Rows are points. The points of each table are mixes of a few directions, plus a little noise. How many directions does each table use, and how many do they share? Where both have some left over, give the other angles between the two spaces (their principal angles), to ten degrees, smallest first.
In the rows, zero is written as 128.

First (5 x 3)
[[223 147 112]
 [113  84 164]
 [ 35 169  95]
 [150 132 125]
 [119 109 144]]
Second (6 x 3)
[[128 190 205]
 [128  89  79]
 [128  92  84]
 [128 147 151]
 [128 177 188]
 [128  74  62]]
Directions: first 2, second 1, shared 0; angles 90

First (8 x 4)
[[129 111 151 161]
 [119 202  61  11]
 [130 100 166 181]
 [132 106 137 156]
 [129 155  67  60]
 [123 129 164 150]
 [126 114 172 171]
 [136 105 105 134]]
Second (8 x 4)
[[104 175 238 154]
 [135 114  94 120]
 [138 108  82 117]
 [131 122 113 125]
 [119 146 170 138]
 [155  77   7  99]
 [130 124 119 126]
 [112 158 199 145]]
Directions: first 2, second 1, shared 1

First (7 x 6)
[[127 120 118 152 134 113]
 [101  84 105 130 194  82]
 [131 130 126 140 122 126]
 [132 166 180   7 102 202]
 [112 104 117 121 167 104]
 [133 140 137 117 113 144]
 [159 152 114 229  65 124]]
Second (8 x 6)
[[109 101 198  62  86 158]
 [155 165  33 217 185  86]
 [138 142  92 162 150 112]
 [133 135 110 145 139 121]
 [129 129 124 132 130 126]
 [102  93 218  44  74 168]
 [127 127 131 126 126 129]
 [130 131 119 136 134 124]]
Directions: first 2, second 1, shared 0; angles 40

First (7 x 8)
[[132 131 141 132 141 146 145 137]
 [149 149 212 148 208 221 226 190]
 [126 125 121 125 121 119 119 121]
 [109 108  51 108  54  41  37  71]
 [125 126 115 126 117 115 115 119]
 [116 115  78 115  79  72  68  90]
 [140 141 176 141 175 182 184 165]]
Second (9 x 8)
[[108 108  50 109  52  40  36  69]
 [116 116  83 117  85  78  76  95]
 [144 144 190 143 188 198 201 175]
 [142 142 185 143 183 192 195 171]
 [142 142 182 142 180 189 193 169]
 [113 113  70 113  72  62  59  84]
 [135 136 157 135 156 160 162 149]
 [130 130 135 129 135 136 137 134]
 [121 121 100 121 101  96  95 107]]
Directions: first 1, second 1, shared 1

First (8 x 9)
[[139 145 146 129 139 174 133 160 167]
 [154 156 187 100 151 156  93 147 164]
 [126 131 118 142 127 160 149 150 149]
 [ 91  83  54 153  95  48 153  73  49]
 [108  94 101 117 108  20 104  53  40]
 [132 137 133 134 133 162 138 152 155]
 [139 136 159 106 137 116  98 119 127]
 [133 141 128 144 134 189 154 170 173]]
Second (10 x 9)
[[154 135 249 131  93 182 137 114  87]
 [174 187 128  98 160 147 138 191 123]
 [130 120 149 124 119 133 136 123 120]
 [102 141  54 235 131 217 166 165 161]
 [107 130  75 133 149  76  65  98 155]
 [110 101 133 124 114  97 110  90 128]
 [144 145  97  71 121  69 135 144 132]
 [144 166 120 128 118 128 124 144 131]
 [134 115 170 125 157 151 114 126 114]
 [ 82  39 108 111 117  82 153  84 128]]
Directions: first 2, second 5, shared 1; angles 40

First (11 x 11)
[[157 114 162 115 121 111 123 101  95 144 109]
 [161 112 126 119 119 130 158 181 133 142 125]
 [151 116 117 123 122 132 157 183 140 137 130]
 [121 131 137 130 130 123 115 100 118 126 125]
 [  7 188  49 177 157 167  94 118 205  69 181]
 [154 116 159 114 122 113 124 103  98 143 111]
 [ 73 155 111 148 141 136  95  84 143 102 143]
 [137 123 148 123 127 117 117  99 107 133 117]
 [150 117 156 116 123 113 123 104 100 141 112]
 [163 111 152 114 120 116 138 129 105 146 112]
 [133 126  90 133 125 147 164 210 168 126 145]]
Second (9 x 11)
[[137 126 153 147 141 123 135 131 109 155 170]
 [174 157 118 149 148 140 121  92  78 123 162]
 [131 115 105 100 114 127 121 143 155 118  88]
 [148 120 108 153 182 119 123 134 112 153 233]
 [108 161 112 167 162 138 121  89 105 105 187]
 [127 123 112 113 119 133 113 147 158 137 112]
 [105  77 153  82  95  93 173 150 142  99  42]
 [104 147 146 128  95 145 119 126 146 127  80]
 [118 126 145 112  96 133 126 140 147 134  76]]
Directions: first 2, second 5, shared 1; angles 50
